Every row gives one point. To make a cloud, some directions were put in groups of two or more. Within a group, all points are equally far from the middle, so they leave a hole (a ring in 2 directions, a hollow ball in 3). The other directions are filled evenly. Then the cloud was stretched, turned, moved and blurred a little. How many holes are there, and how many directions does each take, smallest first?
(in the rows, 128 means zero)

Cloud, 14 rows:
[[116 145]
 [189 138]
 [168 105]
 [110  92]
 [108 131]
 [151 175]
 [188 167]
 [118 149]
 [139  87]
 [130  85]
 [110 135]
 [111  91]
 [104 110]
 [164 179]]
Holes: 1 (2)

Cloud, 27 rows:
[[ 82 125 116  99]
 [128 154 145  88]
 [153  67 157 117]
 [120 138 143  88]
 [ 78 177 142 136]
 [151 153 186 135]
 [105 133 188 123]
 [106 105 127 179]
 [139 110 172 146]
 [118 160 126 112]
 [121  90 139 159]
 [ 85 169 139 167]
 [146 138 153 163]
 [151 143 180 108]
 [ 98 185 169 118]
 [101 194 177  99]
 [169 120 200 135]
 [145 152 135 100]
 [142 103 175 111]
 [181 103 172 124]
 [157 147 121 164]
 [148 162 145 158]
 [145 182 118 124]
 [105 127 134 185]
 [151  73 150 123]
 [161 179 163  87]
 [116 107 172 122]]
Holes: 0

Cloud (54 x 6):
[[115  96 136 157  92 177]
 [140 159 121 162 147 194]
 [152 150  86 140 130 161]
 [163  93 111 113 131 139]
 [ 82 192 100 102 143 193]
 [ 72 152 132 109 199 159]
 [167 148 113 105 134 136]
 [135 162 134 162 179 103]
 [165 131  94 139 185 153]
 [192 145  96 123 163 119]
 [100 137 136 109 149 105]
 [163 141 120 115 110 189]
 [ 86 151 128 103 217 183]
 [129 161 145 138 121 105]
 [147 158 100 110 161 125]
 [115 167 133 119 115 147]
 [194 115 138 121 129 201]
 [199 123 106 140 149 132]
 [169 129  80 104 167 139]
 [113 108 120  86  70 159]
 [142 155  86 105 114 196]
 [153 161 153 148  80 136]
 [153 149 124 108  69 153]
 [117 162 111  97 124 191]
 [152 147 120 101 118 143]
 [138 168 109 125  70 150]
 [190 126 123 120 133 176]
 [195 145 114 138 158 161]
 [141 165 115 166 133 179]
 [149  95  86 152 161 125]
 [ 96 119 123 113 207 163]
 [184 162 111  90 121 127]
 [166 110 116 159 139 189]
 [158 120  78  87 101 166]
 [ 54  91 132 128 143 134]
 [160 127 108  96 166 141]
 [158  89 116 106 145 161]
 [158 155 146  80 156 150]
 [160 111 125 132  64 149]
 [179 144 139 156 152 122]
 [141 167  54 101 123 195]
 [137  91 127 102 151 171]
 [145 167 106 183 123 134]
 [105  91 150 124 112 130]
 [153 103 127 156  80 155]
 [120 141 125 140 112 180]
 [ 91 141 111 109 131 121]
 [146 156 100 135 213 142]
 [137 116 117 178 138 112]
 [145 174 120  85  81 161]
 [109 102 107 152  95 163]
 [136 140 138  76 114 196]
 [ 75 127 140  94 104 145]
 [120 118  72 150 130 132]]
Holes: 0
